Each wall is flat, endless, passes through zero and stands at right angles to its row. A trip goes straight from one point to another. Which walls does it cross, in order?
In the rows, zero is written as 128.

Walls:
(1): [144 118 191]
(2): [139 105  97]
(3): [156 135  83]
(4): [ 70 149 107]
Trips:
[120 136 151] to [183 133 171] -> 4
[126  78 177] to [139 144  82] -> 2, 3, 1, 4
[117 123 117] to [73 44 90] -> 3
[142  84 135] to [116 138 156] -> 2, 4
[ 73 114 213] to [168  85 190] -> 4

Walls:
(1): [104 121 143 115 142 116 149 126 157  91  66 178 158 107]
(2): [118 120 184 100  64  96 165 128 106  90 148 125 121 139]
(3): [212  79 134 105  65 130 129 191 125 154 170  78 141 101]
(4): [140 129 174 150 125 147 101 121 110 117 156 103 151 163]
(5): [153  78 135 134  88 170 198 134 122 100 180 187  74 115]
(6): [142 182  66 192  78 157 125 129 162 154 120 127 138 102]
Trips:
[116 167 118 153 140 166 131 146  99 199 119  67 114 165] to [122 121 199 195  91 154 153 142 138 210 104 234 132 142] -> 3, 5, 1, 2
[157 125  95  79  81  81 182 169 145 128 165  29 148 128] to [ 81 132 139 148  82 108  82 172  80 152 119 129  94 144] -> 4
[120  69 139 150 177 154 151 126  95 199 115 145  31 134] to [133 173 170 140 127  56  93 173 130 110 152 118 174 159] -> 4, 5, 2, 3
[ 87 135 140 143 124  90  89 143  82 169 110 126 143 138] to [128  90  93 157  99 146 133 135  88  59  84 113 123  84] -> 2, 1, 6, 4, 3, 5

Walls:
(1): [188 113  89 116  76 134 179 104 141 136 187 207  71 128 113 128  96 118
  74 139 135 126  81 197 131 110 184  83 114  79 127 100 102 135 121 105
 135  81 166 128 122  81 156 193 154 117 153 146]
(2): [109 208 130 197 143 182 136 152 151 149 106 113 119  84 133 102 121  76
 154  87 188 112 149 136  88 158 117 127 135 149 150 140 171 137  22 122
 109  88 140 105 153 111 122 100  78  90 158 135]
(3): [198 124  81 123 137  65 119 117 122 138 175 148 142  93  95  99  89 129
 178 125  99 129  91 121 122 113 177 172 124 118 114 167 130  89  97 140
 115 111 159 143 109 116 124 119 187 147 139 158]
(4): [151 114 128 118 144 171  89 125 134 170  87  83 192 135 145 165 129  98
 183  79 138 114 114 107 150 104 149 101 111 144 154 131 151 114 126 168
 112 157 119 123 158 117 140  78 109 105 113 168]
(5): [102 166 151 182 131 164 118 170 108  90  88 151 172 203 155 115 149 179
 101 161 134 193  85 184 153 115  99  85 134 186 135 163   7  93  82 140
 134 142 125 127 155  54 163 122 181 171  63 132]
(6): [101 122 123  91 137 133 201 145 117 117 228 147 143 166 141 146 108 117
  98 138 107 154  66 157 119 161 115 127 152  80 160 146 149 151  81 102
 139 182 132 112  78 151 136 194 138  81 179 131]
(7): [104 180 105 114  64 124 140 173 111 133 101 104 130 137 153 158 148  96
 150 122 147 123 151 151 128  88 144 118 179 155 145 123 171  90 116 104
 115 117 112 148  87 133 141 101  39 131 104 157]
Trips:
[189  88  55  47 146 168  98 176 140 108 107 155 145 162 110 168  96  91
 166 166 167 184 173 154  99 154 135 125 178 184 123  94 116 120 175 156
  98 109 130 119  71  90 165  99 130  96 122 116] to [114 138 151 108 145 156 111  65 138 145 104  84 114 206 128 116  80 129
 168 100 103 118  78 130 105 110 149 136 137 160 124  96 129 189 162 123
 129 122 118 121 112 142 114  87 160 191  98 177] -> 1, 7
[154 103 141 155  96 159  83 122 126 105 140  88 104 156 133 161 152 140
 121 107 149 174 146 162 115 124  99 119  70 121  99 118 166 113 126 110
 135 147  61 168 125  98 117 109 154 115 102 136] to [127 183 149 135 106 118 138 120 143 149 143 168 162 128 114 142 193 170
 146  83  74 160 163 140 123 188 166  70 114 115 143 100 163 141  96 137
 145 146 184  99 101 108 157 119 132 142 127  50] -> 2, 1, 6, 7, 4
